Each row of a before or after table is a point. The points were changed in one or more steps. Then noise was added and the rows were shuffled. The steps act on how far a point lies along the listed directions, d1 being the first. Name the steps. A step turns or swaps two directions, mirrors them in a line or flattens them onto one, adds a multiple of one to another, or multiplies one. Angles are multiples of 10 degrees, from the lower direction toward the higher: turns from -170 to 170, lines from 10 to 170 but not 90. Use the fewest steps. Two steps may share a direction if one is a turn and the other turns, adds or multiplies; they go together, in the order done. Otherwise the lowest direction goes first.

Directions:
(1): [-0.006 -0.038]
(2): [0.038 -0.006]
Before, 8 rows:
[-0.002 -0.027]
[-0.019 0.019]
[-0.023 0.055]
[0.000 -0.030]
[-0.015 -0.024]
[0.062 0.009]
[0.013 0.006]
[0.031 -0.004]
After:
[-0.019 0.020]
[0.029 0.013]
[-0.007 -0.027]
[0.061 0.016]
[-0.010 -0.061]
[-0.016 0.021]
[0.018 0.000]
[-0.010 0.026]
Steps: mirror d1 and d2 in the line at 110 degrees

Directions:
(1): [-0.015 0.012 0.035 -0.040 -0.008 -0.030 0.033 -0.025]
(2): [0.001 -0.024 0.051 0.012 -0.035 -0.005 -0.021 0.029]
Before:
[-0.008 -0.004 0.008 -0.009 0.000 -0.008 0.028 -0.012]
[-0.007 0.026 -0.001 -0.041 0.014 -0.016 0.033 -0.045]
[-0.015 -0.018 0.092 -0.023 -0.067 -0.032 -0.016 0.013]
[-0.014 0.001 0.064 -0.002 -0.032 -0.044 0.020 0.014]
[-0.018 0.006 -0.002 -0.019 0.009 -0.027 0.011 -0.016]
[-0.005 -0.006 0.032 -0.018 -0.046 -0.020 -0.001 0.007]
[-0.020 0.008 0.016 -0.033 -0.014 -0.034 0.038 -0.014]
[0.012 -0.006 -0.056 0.040 0.013 0.001 -0.023 0.006]
After (8 x 8):
[-0.004 -0.018 0.015 0.014 -0.014 0.004 0.006 0.015]
[-0.008 -0.021 0.007 0.017 -0.009 -0.011 -0.027 0.021]
[-0.014 0.004 0.066 0.000 -0.033 -0.046 0.021 0.012]
[-0.005 -0.023 0.029 0.015 -0.040 -0.009 -0.014 0.039]
[-0.010 -0.002 0.026 -0.027 -0.046 -0.024 0.008 0.001]
[0.003 0.012 -0.066 0.014 0.030 -0.009 0.002 -0.025]
[-0.024 0.001 0.085 -0.052 -0.054 -0.045 0.014 -0.018]
[0.020 -0.026 0.022 0.033 -0.025 0.019 -0.041 0.035]
Steps: swap d1 and d2

Directions:
(1): [-0.017 0.021 0.041 -0.057 0.011 0.010 0.027 -0.013 -0.001 -0.031 0.007 0.030]
(2): [0.012 0.001 -0.028 0.002 -0.027 -0.022 0.031 0.012 0.017 0.023 0.034 0.060]
(3): [0.006 0.006 0.041 0.029 -0.026 -0.045 -0.014 0.032 0.011 -0.045 -0.004 0.006]
(4): [0.049 -0.005 -0.005 -0.012 -0.020 0.006 0.045 0.019 -0.032 -0.006 -0.048 -0.007]
(5): [-0.022 0.019 -0.024 -0.038 -0.063 -0.013 -0.013 -0.001 -0.015 -0.003 0.014 -0.034]
Before, 8 rows:
[0.027 0.003 0.058 0.010 0.041 -0.026 0.040 0.022 0.004 -0.025 0.022 0.064]
[-0.011 0.011 0.010 -0.046 0.025 0.045 0.016 -0.041 -0.020 0.014 0.004 -0.005]
[0.018 0.000 -0.065 -0.018 -0.027 0.001 0.055 -0.003 -0.012 0.039 -0.001 0.043]
[0.033 -0.029 -0.035 0.057 -0.009 -0.052 -0.013 0.035 0.047 0.011 0.037 0.050]
[-0.002 -0.009 0.012 -0.010 0.031 0.033 0.027 -0.015 -0.023 0.009 -0.028 0.028]
[0.030 -0.012 0.035 0.035 0.020 -0.031 0.007 0.000 -0.005 -0.024 -0.025 0.000]
[0.021 0.007 0.046 -0.004 0.005 -0.017 0.015 0.015 0.007 -0.036 -0.022 -0.001]
[-0.014 0.012 0.022 -0.029 -0.005 -0.008 -0.022 -0.014 0.003 -0.024 0.013 -0.002]
After:
[0.033 -0.014 -0.007 0.014 0.022 -0.018 0.039 -0.015 0.001 0.022 -0.005 0.045]
[0.026 0.003 -0.005 -0.025 0.006 0.001 0.045 -0.006 0.015 0.010 0.007 0.039]
[0.007 -0.033 -0.070 -0.002 0.041 0.041 -0.024 -0.026 -0.001 0.051 0.000 -0.038]
[-0.013 0.007 -0.006 -0.028 0.001 0.030 -0.004 -0.017 -0.045 -0.018 -0.060 -0.070]
[0.011 0.000 0.011 -0.030 0.075 0.032 0.039 -0.021 -0.011 0.023 0.028 0.035]
[-0.006 -0.002 0.049 0.011 0.014 0.003 0.011 0.002 -0.016 -0.028 -0.029 0.028]
[-0.010 0.024 0.064 -0.004 0.001 -0.009 -0.009 0.000 -0.003 -0.049 -0.004 0.004]
[-0.013 0.012 0.003 -0.027 -0.010 -0.010 -0.014 -0.019 0.016 -0.004 0.032 0.021]
Steps: turn d1 and d4 by -10 degrees; add 0.3 times d2 to d5; turn d2 and d3 by -130 degrees

Directions:
(1): [-0.004 -0.037 -0.054 0.016 -0.012 -0.045 -0.011 -0.046 -0.011 -0.020 0.017 -0.008 -0.015 0.016 -0.024 -0.014 -0.017 -0.028 0.007 -0.050]
(2): [-0.019 0.002 -0.025 0.004 0.036 0.020 -0.013 -0.023 0.054 0.009 -0.009 -0.015 0.022 0.051 0.010 0.050 -0.034 -0.021 -0.004 0.024]
(3): [-0.050 -0.022 0.036 -0.005 -0.028 -0.001 -0.054 -0.003 0.033 -0.018 0.009 -0.008 -0.060 -0.025 0.000 0.023 0.009 -0.005 0.009 0.012]
(4): [0.012 0.005 -0.048 0.019 -0.045 0.027 0.020 0.041 0.010 0.037 0.028 0.003 -0.029 0.001 0.026 0.045 0.014 -0.002 0.011 -0.030]
Before, 11 rows:
[0.002 -0.009 0.066 -0.028 -0.019 -0.004 0.003 0.028 -0.048 -0.011 -0.012 -0.001 -0.017 -0.065 -0.010 -0.043 0.024 0.016 0.022 0.012]
[-0.085 -0.018 0.140 -0.034 0.039 -0.029 -0.080 -0.043 0.027 -0.070 -0.032 -0.006 -0.031 -0.031 -0.030 -0.040 0.010 0.004 -0.011 0.077]
[-0.003 -0.018 -0.008 0.009 -0.011 -0.030 -0.013 -0.048 -0.021 -0.011 0.004 -0.005 -0.013 0.002 -0.019 -0.028 -0.014 -0.007 0.009 -0.024]
[-0.009 0.001 0.043 -0.010 0.014 -0.014 -0.022 -0.012 -0.009 -0.028 0.002 -0.011 0.014 -0.001 -0.032 -0.025 0.006 -0.005 0.007 0.021]
[-0.009 0.008 0.025 -0.019 -0.003 0.019 -0.030 0.019 0.022 -0.011 -0.005 0.020 -0.022 -0.032 0.034 0.000 0.009 0.017 0.018 0.021]
[0.021 -0.017 -0.022 0.008 -0.013 -0.042 0.005 -0.050 -0.019 0.004 0.015 -0.012 0.021 0.015 -0.015 -0.017 -0.008 -0.014 0.011 -0.044]
[0.035 -0.019 -0.021 -0.010 0.014 -0.032 0.014 -0.019 -0.039 -0.024 0.013 0.018 -0.011 -0.005 -0.015 -0.050 0.005 -0.005 -0.009 -0.024]
[-0.001 0.011 0.033 -0.023 0.011 0.003 -0.002 0.001 -0.009 0.016 -0.014 -0.004 0.012 -0.018 -0.006 0.009 0.014 -0.001 -0.003 0.027]
[-0.044 -0.004 0.071 -0.020 -0.049 -0.017 -0.046 0.007 -0.008 -0.029 0.005 -0.004 -0.094 -0.074 -0.013 -0.007 0.030 0.021 0.005 0.014]
[0.013 -0.008 -0.026 0.019 -0.014 -0.040 0.016 -0.022 -0.039 -0.026 0.008 0.024 0.006 -0.022 -0.003 -0.042 0.006 0.004 0.003 -0.041]
[-0.029 -0.014 0.107 -0.029 -0.050 0.014 -0.024 0.075 0.003 0.015 -0.010 0.011 -0.074 -0.085 0.009 -0.006 0.037 0.037 0.020 0.040]
After (11 x 20):
[-0.005 0.006 0.031 -0.025 0.002 -0.003 -0.008 -0.003 -0.012 0.013 -0.007 -0.005 0.003 -0.022 -0.011 0.006 0.018 -0.002 0.000 0.016]
[0.005 0.003 0.014 -0.015 0.010 0.002 -0.018 0.008 0.004 -0.016 -0.013 0.023 -0.002 -0.021 0.022 -0.020 0.003 0.008 0.015 0.009]
[-0.018 -0.003 0.034 -0.008 0.007 -0.015 -0.028 -0.019 -0.001 -0.029 0.004 -0.012 0.004 0.003 -0.033 -0.016 0.001 -0.013 0.011 0.016]
[0.004 -0.016 -0.018 0.006 -0.015 -0.023 -0.006 -0.043 0.005 0.009 0.016 -0.015 0.011 0.021 -0.003 0.010 -0.010 -0.018 0.013 -0.031]
[-0.005 -0.034 0.040 -0.017 -0.004 -0.034 -0.007 0.006 -0.020 -0.003 -0.016 0.004 -0.017 -0.033 -0.022 -0.038 -0.005 0.009 0.013 0.003]
[-0.006 -0.020 -0.048 0.027 -0.009 -0.036 -0.002 -0.039 -0.003 -0.023 0.016 0.012 -0.001 0.004 0.002 -0.006 -0.011 -0.014 0.005 -0.041]
[-0.018 -0.010 0.019 -0.012 0.002 -0.046 -0.026 -0.049 -0.019 -0.042 -0.009 -0.013 -0.034 -0.018 -0.033 -0.032 -0.013 -0.004 -0.005 -0.001]
[-0.007 -0.037 0.009 -0.012 -0.005 -0.028 -0.009 -0.022 -0.029 -0.019 -0.008 -0.017 -0.011 -0.021 -0.024 -0.028 -0.007 -0.016 0.025 -0.016]
[-0.075 -0.020 0.129 -0.033 0.051 -0.040 -0.074 -0.056 0.010 -0.072 -0.035 -0.005 -0.017 -0.023 -0.039 -0.058 0.003 0.005 -0.013 0.066]
[-0.009 -0.018 -0.013 0.009 -0.003 -0.016 -0.018 -0.049 0.001 -0.009 0.002 -0.008 -0.010 0.015 -0.015 -0.009 -0.020 -0.013 0.007 -0.013]
[0.010 -0.032 -0.040 -0.003 0.011 -0.028 -0.009 -0.031 -0.004 -0.024 0.020 0.009 -0.028 0.019 -0.006 -0.016 -0.006 -0.021 -0.002 -0.025]
Steps: turn d1 and d2 by 50 degrees; multiply d2 by 0.4; flatten d3 and d4 onto the line at 120 degrees

Directions:
(1): [0.015 -0.032 0.006 -0.008 0.019 -0.009 0.060 -0.003 0.021 -0.053 0.031 -0.001 0.002 0.013 -0.038 -0.028 -0.028 -0.001 0.003 0.015 0.037 -0.037 0.010 0.026 -0.004 0.009 -0.029 -0.003 -0.010 0.037 -0.051 0.024 -0.027 -0.008 -0.006 0.006 -0.003 -0.019 -0.016 -0.020 -0.010 -0.078 -0.032 0.043 -0.028 -0.005 -0.005 0.040 0.041 -0.062 -0.022 -0.034 -0.020 0.013 0.008 0.024 -0.009 0.017 -0.021 0.023 0.000 0.012 -0.021 0.034]
(2): [0.004 -0.044 0.010 0.024 0.001 0.048 0.012 0.031 0.063 0.009 0.014 0.003 0.037 0.025 0.031 0.024 -0.048 -0.005 0.037 0.004 -0.017 -0.008 0.020 0.025 -0.021 0.014 -0.034 0.001 0.005 0.016 0.014 0.023 0.033 -0.032 -0.030 0.016 0.029 0.002 -0.010 0.042 0.013 0.016 0.054 -0.021 -0.003 -0.041 0.037 0.006 -0.020 -0.015 -0.021 0.028 0.027 -0.001 0.051 -0.035 -0.007 -0.030 -0.012 -0.037 -0.006 0.006 -0.043 0.039]
(3): [-0.008 -0.016 -0.010 0.063 -0.023 0.033 -0.017 -0.037 0.020 -0.071 -0.055 -0.005 -0.024 0.000 0.021 0.005 0.008 -0.030 -0.050 -0.045 0.002 -0.015 0.033 -0.046 -0.019 -0.009 -0.008 0.032 0.037 0.012 0.023 0.009 0.035 -0.009 -0.041 -0.022 -0.022 0.000 0.047 0.015 -0.013 -0.005 -0.042 -0.020 -0.040 -0.015 -0.008 0.014 -0.014 -0.029 -0.014 0.004 -0.014 0.023 -0.017 0.031 -0.023 -0.015 0.006 -0.026 0.029 -0.009 0.023 -0.001]
(4): [-0.062 -0.006 -0.010 0.006 0.014 -0.004 0.029 0.030 -0.053 -0.014 -0.013 0.018 0.043 -0.002 -0.029 0.056 0.007 -0.026 -0.010 0.022 0.029 0.049 0.038 0.018 0.004 0.014 -0.006 0.050 0.007 0.028 -0.044 -0.036 0.004 -0.016 -0.002 -0.011 0.043 -0.014 0.015 0.036 -0.023 -0.018 -0.026 -0.028 0.045 0.032 0.007 -0.025 0.023 0.010 0.014 0.005 0.008 0.029 0.055 0.025 0.023 0.005 -0.002 -0.027 0.034 -0.002 0.001 -0.024]
(5): [0.012 -0.031 0.007 0.000 0.026 -0.006 0.015 -0.009 -0.035 -0.033 0.001 -0.014 0.049 -0.005 -0.018 -0.029 0.024 0.045 -0.005 -0.056 -0.039 -0.042 -0.015 -0.030 -0.023 -0.010 0.023 0.005 0.000 0.030 0.008 -0.006 0.022 -0.018 -0.008 0.004 0.041 0.001 -0.002 0.015 0.020 -0.006 -0.016 0.028 0.037 0.020 -0.023 0.007 -0.019 0.011 -0.044 -0.032 0.070 -0.048 0.016 -0.013 0.047 -0.033 0.023 -0.001 -0.005 0.048 0.046 0.006]
Before (9 x 64):
[-0.070 0.020 -0.015 0.000 0.001 -0.005 -0.009 0.051 -0.038 0.028 -0.017 0.021 0.054 0.000 -0.002 0.065 0.009 -0.028 -0.012 -0.008 -0.010 0.065 0.021 0.004 -0.001 0.020 0.023 0.040 -0.005 0.003 -0.007 -0.038 0.015 -0.004 -0.018 -0.038 0.052 0.002 0.025 0.056 -0.021 0.028 -0.006 -0.057 0.052 0.019 0.017 -0.042 -0.007 0.045 0.029 0.004 0.038 0.028 0.050 -0.011 0.023 -0.005 0.001 -0.045 0.015 -0.012 -0.001 -0.042]
[-0.022 0.015 0.012 -0.010 -0.007 0.016 -0.005 0.055 0.008 0.077 0.042 0.013 0.054 0.019 0.042 0.046 -0.029 0.023 0.055 0.026 -0.036 0.045 -0.008 0.038 -0.025 0.012 -0.003 -0.001 -0.020 -0.011 0.044 0.007 0.024 -0.031 -0.008 0.007 0.039 0.029 -0.027 0.045 -0.008 0.070 0.086 -0.034 0.032 -0.038 0.042 -0.030 -0.016 0.042 0.000 0.043 0.030 -0.019 0.059 -0.045 0.000 -0.043 -0.011 -0.013 0.003 -0.004 -0.023 -0.010]
[0.072 0.064 0.000 -0.052 -0.018 -0.046 -0.054 -0.014 0.010 0.092 0.035 -0.021 -0.063 -0.002 0.028 -0.036 0.009 0.023 0.037 0.032 -0.017 -0.008 -0.071 -0.020 0.018 -0.009 0.009 -0.056 -0.017 -0.041 0.013 -0.001 -0.025 0.077 0.046 0.014 -0.030 0.025 -0.020 -0.034 0.013 0.040 0.005 0.013 -0.022 -0.005 -0.005 0.002 -0.021 0.042 0.029 0.012 -0.016 -0.031 -0.055 -0.041 -0.007 0.011 -0.008 0.060 -0.046 -0.011 0.023 -0.002]
[-0.018 0.002 -0.021 0.021 -0.021 0.005 -0.003 -0.018 -0.030 -0.063 -0.037 0.004 0.001 -0.016 -0.005 -0.008 0.006 -0.055 -0.036 0.002 0.035 -0.006 0.025 -0.011 0.007 0.005 -0.001 0.027 0.022 0.015 -0.021 -0.002 0.008 0.011 -0.008 -0.003 -0.019 -0.002 0.037 0.009 -0.004 -0.020 -0.053 0.011 -0.031 0.028 -0.020 0.021 0.013 -0.024 0.014 -0.024 -0.051 0.039 -0.003 0.031 -0.016 0.006 -0.005 -0.009 0.022 -0.013 0.027 -0.017]
[0.008 0.006 -0.012 -0.027 -0.002 -0.026 0.023 -0.015 -0.008 -0.014 0.008 -0.009 0.000 -0.001 -0.032 -0.007 0.008 -0.009 -0.010 0.009 0.018 -0.009 -0.014 0.019 0.008 0.004 0.008 -0.003 -0.014 0.010 -0.036 0.005 -0.008 0.010 0.022 0.011 0.003 0.003 -0.003 -0.027 0.002 -0.035 -0.037 0.037 0.000 0.014 -0.027 0.022 -0.003 -0.011 0.001 -0.031 -0.023 -0.001 0.004 0.026 0.003 0.028 -0.006 0.015 0.006 -0.013 0.014 -0.003]
[-0.013 0.039 0.019 -0.030 -0.020 0.008 -0.017 0.047 0.023 0.106 0.026 0.002 0.006 -0.011 0.022 0.044 -0.019 0.006 0.047 0.066 0.008 0.065 -0.005 0.071 0.009 0.023 -0.013 -0.026 -0.030 -0.041 0.009 -0.017 -0.003 -0.002 0.041 0.032 0.002 -0.005 -0.030 0.019 0.002 0.052 0.072 -0.021 0.028 -0.003 0.049 -0.028 -0.009 0.054 0.048 0.043 -0.004 0.002 0.030 -0.031 -0.009 0.028 -0.017 0.006 -0.024 -0.022 -0.059 -0.018]
[-0.069 0.038 -0.024 0.017 -0.003 -0.027 0.029 -0.008 -0.080 -0.028 -0.028 0.017 0.027 -0.002 -0.041 0.044 0.036 -0.031 -0.034 0.017 0.057 0.061 0.053 -0.017 0.012 0.015 0.037 0.083 0.025 0.013 -0.058 -0.067 -0.009 0.004 0.014 -0.029 0.007 -0.034 0.056 0.017 -0.037 -0.023 -0.062 -0.028 0.026 0.031 -0.012 -0.027 0.030 0.002 0.028 0.001 -0.036 0.048 0.026 0.054 0.002 0.022 0.016 -0.006 0.058 -0.016 0.033 -0.047]
[0.027 0.044 0.003 -0.048 -0.002 -0.010 0.011 -0.013 -0.005 -0.001 0.043 0.005 -0.028 -0.020 -0.024 -0.016 0.004 0.017 -0.016 -0.006 0.018 -0.020 -0.028 0.011 0.022 -0.011 0.020 -0.033 -0.031 -0.029 -0.021 0.019 -0.048 0.002 0.013 0.012 -0.024 0.000 -0.028 -0.048 -0.003 -0.012 -0.019 0.023 0.013 0.007 -0.015 0.003 0.015 0.001 0.010 -0.028 -0.019 -0.008 -0.043 0.001 0.003 0.027 0.010 0.037 -0.020 0.001 0.010 -0.010]
[-0.013 -0.008 0.006 -0.006 0.012 -0.026 0.030 -0.011 -0.080 -0.027 -0.016 0.011 -0.008 -0.010 -0.051 -0.034 0.022 0.004 -0.023 -0.018 0.020 0.000 0.001 -0.001 -0.001 -0.013 0.009 0.023 -0.002 0.023 -0.045 -0.009 -0.029 0.022 0.005 -0.017 0.007 0.003 0.018 -0.028 0.000 -0.035 -0.051 0.017 0.013 0.035 -0.011 -0.003 0.029 -0.016 0.014 -0.022 -0.012 -0.006 -0.013 0.026 0.000 -0.001 0.013 0.022 0.004 0.002 0.016 -0.024]
After, 9 rows:
[-0.005 0.047 -0.013 -0.042 0.013 -0.054 0.004 0.026 -0.053 0.052 0.032 -0.002 -0.006 0.004 -0.025 0.032 0.010 -0.010 0.028 0.069 0.030 0.047 -0.019 0.016 0.023 0.014 -0.009 0.010 -0.012 0.008 -0.061 -0.044 -0.029 0.053 0.042 -0.001 0.028 -0.002 -0.007 0.009 -0.026 -0.010 -0.041 -0.012 0.031 0.041 0.001 -0.019 0.030 0.036 0.038 0.005 -0.012 0.009 0.023 0.000 0.022 0.024 -0.021 0.031 0.000 -0.010 0.016 -0.024]
[0.004 0.058 -0.001 -0.041 -0.007 -0.006 -0.012 -0.004 -0.027 0.020 0.022 0.012 -0.019 -0.025 -0.013 0.009 0.014 0.011 -0.019 -0.004 0.007 0.014 -0.023 0.002 0.024 -0.013 0.028 -0.022 -0.021 -0.035 -0.007 -0.005 -0.037 0.001 0.020 0.008 -0.017 0.002 -0.013 -0.036 -0.001 0.020 -0.012 -0.003 0.037 0.013 -0.011 -0.018 0.000 0.032 0.022 -0.013 -0.010 -0.007 -0.037 -0.007 0.014 0.025 0.016 0.023 -0.009 -0.003 0.020 -0.028]
[-0.026 -0.018 0.015 -0.015 0.015 0.010 0.065 0.063 0.017 0.017 0.072 0.019 0.065 0.034 -0.008 0.035 -0.057 0.015 0.059 0.045 0.012 0.022 0.016 0.068 -0.030 0.025 -0.040 0.011 -0.027 0.035 -0.021 0.021 -0.010 -0.047 -0.012 0.007 0.047 0.001 -0.038 0.036 -0.025 -0.016 0.045 0.005 0.012 -0.034 0.040 0.011 0.031 -0.023 -0.023 0.012 0.011 0.001 0.082 -0.011 -0.001 -0.021 -0.034 0.008 0.015 0.009 -0.047 0.020]
[-0.011 -0.015 -0.002 -0.015 0.019 -0.012 0.045 0.026 0.018 -0.028 0.027 0.012 0.028 0.020 -0.027 -0.009 -0.029 -0.013 0.000 -0.005 0.019 -0.013 0.006 0.028 -0.006 0.014 -0.010 0.002 -0.019 0.030 -0.040 0.015 -0.024 -0.001 -0.021 -0.026 0.021 -0.010 -0.003 0.004 -0.017 -0.055 -0.031 0.015 -0.014 -0.008 0.007 0.023 0.025 -0.034 -0.007 -0.044 0.006 0.025 0.023 0.008 -0.003 0.012 -0.026 0.004 -0.004 0.005 -0.027 0.015]
[0.015 0.017 -0.019 0.022 -0.038 0.010 -0.036 -0.029 -0.004 -0.038 -0.042 -0.001 -0.022 -0.020 0.020 -0.025 0.009 -0.044 -0.032 -0.019 0.011 -0.019 0.002 -0.024 0.009 -0.006 0.007 0.002 0.024 -0.011 0.015 0.010 0.018 0.022 0.000 -0.001 -0.042 0.008 0.033 -0.007 0.011 0.012 -0.029 0.013 -0.042 0.013 -0.021 0.022 -0.011 -0.006 0.015 -0.014 -0.050 0.023 -0.035 0.009 -0.025 0.003 0.000 -0.002 0.001 -0.020 0.030 -0.016]
[0.018 0.024 -0.014 -0.022 -0.017 -0.020 -0.022 -0.024 0.000 0.023 -0.002 -0.013 -0.016 -0.008 0.000 -0.009 0.018 -0.001 -0.012 -0.007 -0.022 -0.003 -0.036 -0.003 0.011 -0.006 0.029 -0.020 -0.012 -0.021 0.009 0.004 0.010 0.019 0.021 0.016 -0.013 0.022 0.003 -0.025 0.015 0.013 -0.008 0.023 0.004 0.006 -0.025 0.004 -0.033 0.023 0.011 -0.011 -0.013 -0.020 -0.017 0.000 0.000 0.014 0.008 0.006 -0.006 -0.018 0.026 -0.013]
[0.017 0.032 -0.009 0.005 -0.014 -0.025 0.010 -0.052 0.000 -0.028 -0.002 -0.008 -0.032 0.004 -0.015 -0.035 0.018 0.005 -0.017 -0.008 0.034 -0.018 0.003 -0.034 0.006 0.003 0.040 0.014 0.010 -0.010 -0.016 -0.007 -0.020 0.022 0.017 -0.009 -0.051 -0.021 0.030 -0.040 -0.007 -0.023 -0.039 0.027 -0.044 -0.013 -0.019 0.020 0.012 -0.031 0.002 -0.023 -0.054 0.014 -0.042 0.027 -0.032 0.022 0.012 0.039 0.010 -0.010 0.020 -0.009]
[-0.020 0.012 0.022 -0.035 0.003 0.003 0.038 0.053 0.024 0.054 0.049 0.007 0.018 -0.003 -0.019 0.035 -0.036 -0.002 0.045 0.081 0.047 0.046 0.014 0.100 0.007 0.032 -0.035 -0.018 -0.037 0.002 -0.042 -0.002 -0.023 -0.010 0.034 0.032 0.014 -0.028 -0.043 0.008 -0.016 -0.018 0.041 0.009 0.016 -0.002 0.050 0.001 0.030 -0.002 0.031 0.013 -0.020 0.021 0.056 -0.006 -0.012 0.045 -0.034 0.015 -0.019 -0.008 -0.076 0.006]
[0.017 0.007 0.011 -0.008 -0.007 -0.018 -0.012 -0.027 -0.057 0.002 -0.021 0.000 -0.030 -0.014 -0.017 -0.048 0.027 0.021 -0.018 -0.033 -0.014 -0.012 -0.029 -0.026 0.001 -0.021 0.026 -0.001 -0.003 -0.013 0.001 -0.002 -0.020 0.032 0.008 -0.009 -0.018 0.019 0.019 -0.042 0.016 0.007 -0.021 0.015 -0.002 0.022 -0.009 -0.004 -0.001 0.002 0.017 -0.016 -0.007 -0.025 -0.046 0.004 -0.008 -0.010 0.024 0.028 -0.013 0.000 0.026 -0.025]
Steps: multiply d4 by 0.4; turn d1 and d4 by -130 degrees
